Every row gives one point. Examples show where two turns around zero, p and q, send a point. Where does a point land after both, in the order given? Backwards means that the second turn is done in reverse. Each puzzle has new turns, and all numbers are rounded.

Turn p:
-25 -22 => -14 30
-14 5 => 9 12
16 39 => 33 -27
23 -22 => -28 -16
Turn q:
-9 29 => 29 -10
-23 -7 => 8 23
32 -23 => -37 -12
Where do these land?
p, then q backwards: -14 0 => -13 -5
p, then q backwards: -4 -35 => 8 -34
p, then q backwards: 18 35 => 6 39

Turn p:
18 0 -1 => 5 -17 -3
15 -35 -20 => -33 -27 1
-29 30 41 => 37 41 21
-3 5 -20 => -8 3 -19
Turn q:
16 -37 19 => -8 -28 -34
-51 20 12 => -42 23 30
15 -26 -7 => 9 -6 -29
28 12 16 => 16 -29 11
0 28 -13 => 14 13 24
-8 3 -28 => 10 27 -2
Where do these land?
p, then q: -25 3 -36 => 1 40 18
q, then p: 14 -6 22 => -23 -6 12
p, then q: -2 24 -3 => 24 3 3
q, then p backwards: 33 -21 22 => 42 5 -16
q, then p: -9 6 39 => -19 19 30
p, then q backwards: -10 -6 -45 => -23 -39 9

Turn p:
-11 -28 29 => 11 40 -5
-8 19 -33 => -26 -26 13
-3 36 -10 => -19 -28 -15
22 -28 13 => 34 15 9
Turn q:
3 23 28 => 5 13 -34
24 -20 -51 => -39 -8 45
-19 13 9 => 20 13 -7
-8 -16 14 => 13 -18 -5
Where do these land?
q, then p: -4 -19 -4 => 13 15 2
q, then p: 15 -12 -33 => -9 30 -21
q, then p: -37 38 23 => 14 -56 -3
q, then p: 25 -7 14 => -17 10 22

Turn p:
29 20 -14 51 => 22 -6 11 58
-10 -3 -16 -17 => -21 -10 -5 -9
-15 -8 -3 -5 => -13 6 -9 -7
-38 -35 10 -24 => -29 30 -14 -37
-29 -1 32 -30 => 7 12 -23 -45
19 25 -6 10 => 18 -21 4 19
42 3 -1 15 => 18 -9 34 21
Turn q:
-15 6 6 -7 => -8 4 16 4
38 -14 -1 -25 => 4 20 -38 19
-23 44 37 29 => 32 -15 58 7
-16 -31 21 -18 => -13 40 7 -13
9 -10 6 -7 => 3 13 -9 1
8 15 -61 10 => -21 -54 -28 1
-1 -10 -8 18 => 3 -8 -5 -20
Where do these land?
q, then p: 33 5 15 -13 => 7 -14 9 34
p, then q backwards: -39 29 9 -17 => 31 -27 -29 15
p, then q backwards: 13 22 -15 -9 => 1 22 -17 13
q, then p: -11 -41 21 40 => 8 -40 14 -44
p, then q backwards: 27 4 -23 17 => -7 37 2 -11
q, then p: -3 -38 -19 12 => -27 -25 -9 -23
p, then q: -20 18 11 -30 => -31 8 -25 10

Turn p:
-11 30 4 -33 -24 -27 => -18 -22 17 -25 -39 13
12 -50 -13 -14 3 12 => 20 10 34 1 38 -7
-23 26 -44 -17 32 17 => -15 -42 -15 -12 12 -48
34 -12 -5 22 4 16 => -1 13 -12 13 36 17
-22 -9 -5 20 -8 -11 => 31 -2 -10 -1 -11 -1
-11 12 4 12 3 28 => -5 -9 -13 29 -2 -10
20 2 60 10 -10 -35 => -10 53 1 -4 -35 36
Turn q:
-15 -38 14 39 45 -4 => -30 59 31 8 -5 8
29 -3 19 -20 -38 15 => 15 -45 19 -24 0 10
35 -24 53 -20 -1 2 => 30 -8 54 -25 -18 14
-18 0 -21 -24 -7 3 => 9 -12 -9 21 22 -13
-37 16 -12 9 -3 10 => -10 12 -28 -2 30 -7
-29 6 -10 25 17 -34 => -18 37 -19 5 -8 -31
16 9 -40 15 -5 -1 => -25 -18 -25 20 -16 6
19 33 -3 -24 -8 9 => 29 -25 -23 -3 -7 13
Where do these land?
p, then q: 13 -31 -1 -17 10 12 => 20 30 1 -13 -14 5
p, then q: -12 26 -32 -19 9 -7 => 5 -4 28 24 10 -29
p, then q: 5 30 16 -14 22 23 => -18 21 -14 -3 20 -32
q, then p: -4 2 30 -8 3 -39 => -20 5 10 -27 -18 31
q, then p backwards: 12 -19 5 4 32 -37 => -26 -11 45 -11 3 -1
q, then p backwards: -24 -23 2 62 -25 44 => 73 25 -7 -35 17 -3
q, then p: 43 9 22 -18 -33 13 => 4 16 53 14 25 11
q, then p backwards: -38 5 -12 8 -25 -25 => -6 9 -15 -3 49 12
q, then p: 6 0 -30 3 8 16 => 20 -8 -17 18 10 -9

Turn p:
14 15 38 7 -19 25 => 24 12 21 -6 -38 16
-8 -13 -23 -9 20 -21 => -16 -12 -16 -4 30 -11
13 41 -19 33 -14 17 => 12 50 14 30 -3 -7
-16 20 38 51 5 35 => 24 8 68 12 -21 -10
-18 -2 -10 -36 0 -26 => -4 -23 -27 1 25 22
7 -23 -16 -14 -13 -45 => -42 -3 -27 -13 15 19
-3 -30 -22 -26 -17 0 => -20 -21 -37 9 -10 -2
10 -7 14 -5 37 17 => 23 -11 5 -27 1 -26
Turn q:
10 1 6 -26 -9 20 => -5 -8 -24 -3 -11 -22
-4 3 -34 6 -33 18 => -11 36 -27 -8 21 -4
-36 14 4 -18 -4 -11 => 4 9 26 0 8 -34
34 21 34 10 -39 -10 => 34 16 -15 -33 -41 8
-3 -6 8 -2 -32 -17 => -6 23 8 -22 -18 -4
17 -25 5 -36 45 4 => -25 -46 -3 33 -19 -6
0 -17 15 54 31 9 => 9 -32 13 -14 26 49
-17 10 -38 12 42 -12 => 1 2 20 46 34 13
Where do these land?
p, then q: -21 29 -53 -8 -21 4 => 23 10 1 13 41 47
q, then p: -4 -28 20 23 14 27 => 2 -40 -18 -8 -8 -24
p, then q: 12 -32 28 27 -1 -33 => -9 -15 19 -18 1 -53
p, then q: -28 9 14 -1 6 -29 => -6 -42 -3 -3 11 0
p, then q: 4 -18 -10 6 -13 -47 => -6 -11 15 5 39 -31
p, then q backwards: -20 18 -22 -34 -10 24 => 30 31 -12 -5 27 17
p, then q: 36 13 4 -38 21 2 => -9 13 -31 42 -18 -9
q, then p: -12 14 32 -3 -13 27 => -11 -5 -36 -26 10 7
q, then p backwards: 33 -5 -13 28 17 25 => -13 10 -4 -44 -19 -20

Turn p:
-18 8 40 -15 -2 -22 19 9 => 19 11 31 -30 5 7 -24 -13
-25 0 -3 20 9 -6 -4 -25 => -2 12 -14 -19 4 -29 1 14
16 2 -17 15 23 -27 13 -12 => 18 20 -20 12 2 4 -11 31
-7 15 21 0 -40 2 -4 -18 => 7 -25 26 -25 13 -9 19 6
-10 5 -14 -29 -27 35 -12 26 => -29 -39 19 15 -16 -2 1 -28
29 -6 -6 -13 8 -4 -37 30 => -2 -8 -17 9 -33 39 13 -13
-8 20 -4 -27 19 -21 -30 5 => 18 -3 -5 -10 -49 -1 -8 -4
-18 -23 -9 -5 -1 -6 7 10 => -26 14 8 -1 -5 1 -13 3
37 3 19 -3 11 22 29 -6 => 27 10 8 30 30 9 10 -18
3 -1 -16 29 2 22 14 4 => -14 -7 -22 16 28 -7 -4 1
1 -23 -11 27 -3 4 6 -22 => -17 15 -12 3 22 -10 16 21
Turn q:
-7 4 1 13 25 -3 12 34 => -8 14 -19 21 9 4 -12 -30
12 21 -20 -5 17 -32 8 -1 => -3 -17 28 25 7 -13 -10 -20
10 0 10 17 11 -28 -5 -7 => 11 7 21 7 -9 5 -25 -7
10 -6 1 -40 18 -25 -1 -6 => 5 -41 16 -12 1 6 -6 -24
10 -13 -7 16 -18 34 7 14 => 16 21 -25 2 14 -2 22 16
-10 0 -12 -32 -18 -6 -54 -14 => -6 -27 6 -45 -8 -39 -10 15
12 0 18 12 -14 17 4 -17 => 14 8 -2 3 -16 13 9 25
14 -12 10 9 6 -26 8 -6 => 17 5 22 2 -2 15 -11 -12
-37 -9 -14 14 -3 19 10 -10 => -33 19 -6 -7 19 10 6 19
-10 4 6 2 -18 -27 3 15 => -5 17 15 -7 -13 -10 6 -23
-4 12 8 -5 -7 76 8 -3 => -9 -7 -55 11 -4 10 32 42
Where do these land?
q, then p: 19 -10 -15 -29 -23 7 -15 24 => 13 26 18 25 -9 14 -6 28
q, then p: -24 4 12 25 -32 -3 -12 -13 => 11 -34 21 -17 -7 4 -22 -10
q, then p: -15 -22 28 16 -18 -7 5 -19 => 10 -31 21 5 0 -5 1 -31
p, then q backwards: -21 -1 31 21 -1 1 -16 17 => -22 -32 5 -21 1 -6 -11 16
p, then q: 18 19 12 5 -2 6 6 -27 => 25 -6 7 21 8 14 -3 -15
p, then q: -1 32 -5 -19 10 -27 13 -11 => 42 4 -1 -6 -16 -20 -4 -8
p, then q backwards: -18 -17 -22 -16 23 23 13 25 => -22 31 3 18 26 -18 1 21
p, then q: 17 -14 -18 -24 29 3 -21 -8 => -1 29 17 19 -6 -15 27 17
p, then q: 24 10 -23 20 15 -2 27 11 => 10 15 -17 16 23 -19 -29 9

Turn p:
-17 10 -30 12 8 15 19 10 => 17 3 32 -12 14 -1 -11 21
-10 -2 -18 8 -2 2 -16 -14 => -3 -6 -5 -9 7 -22 -12 10
21 21 -7 29 2 -2 -6 -10 => 15 25 -17 -12 -12 -4 -19 12
31 -21 -13 26 -22 31 -3 16 => -4 -6 -12 20 -4 27 -37 35
7 21 20 -5 -28 -20 -36 -17 => -12 0 -31 1 -40 -28 12 -5
-14 -27 -7 26 22 -18 0 20 => 28 -20 -14 -12 33 13 5 6
-4 20 3 -23 2 -23 -11 23 => -4 5 0 -7 -10 -2 44 7
-15 -8 29 -29 25 22 15 -25 => -26 -2 23 -9 9 7 -5 -50
-4 15 19 -10 -10 -12 18 5 => 11 4 11 10 -19 3 18 -15
5 -30 6 -33 4 5 20 -8 => -22 -2 12 28 22 10 4 -23
Turn q:
-2 5 -4 -37 9 28 -12 -15 => -44 -2 -15 -9 3 4 13 -15
-29 -26 5 9 16 17 -30 50 => 10 -48 -24 26 -17 39 -11 -3
6 11 19 5 -9 8 19 -26 => -7 26 23 -1 7 -8 -6 -18
-4 13 -17 24 -9 -10 25 2 => 22 12 6 20 -3 -27 4 7
26 4 12 -19 19 14 25 -19 => -14 9 21 -25 -6 -9 22 -28
-4 -24 -18 14 -26 -35 -3 -1 => 36 7 -21 -7 21 -7 -15 22
-7 -4 1 9 28 18 -34 13 => -10 -21 -3 16 -7 38 15 6
18 7 -5 2 -29 -21 1 4 => 12 19 -4 -14 -8 -14 -16 21
-4 15 6 -7 1 -21 10 -8 => -4 -3 17 -6 10 -19 -6 9
Where do these land?
q, then p: 23 8 -9 5 -5 -11 -20 8 => -4 -3 15 8 -14 14 13 20
q, then p: -3 16 -1 -3 -4 0 76 -9 => 27 25 -38 15 -9 -31 20 -40
p, then q backwards: -7 -13 -9 -8 -16 15 38 13 => -19 13 24 33 17 -5 -2 0
q, then p backwards: -7 35 0 -5 -17 0 -17 19 => 17 4 -12 -2 -32 23 -15 -4
p, then q: -3 -18 14 -15 -7 -7 -19 -6 => 15 -2 -12 10 25 -8 7 -6
q, then p: -9 -1 -9 23 -2 -12 -9 -9 => 8 11 -5 -13 1 22 -3 10
p, then q: -13 -9 -12 -19 15 -2 -15 2 => 2 -27 6 -1 12 -10 5 -11
p, then q: 2 -5 -9 -17 -11 22 -24 -11 => 3 -23 -11 18 17 1 -19 8
q, then p: 16 -13 35 39 46 -5 -11 -7 => -22 2 8 4 -21 49 -31 -34
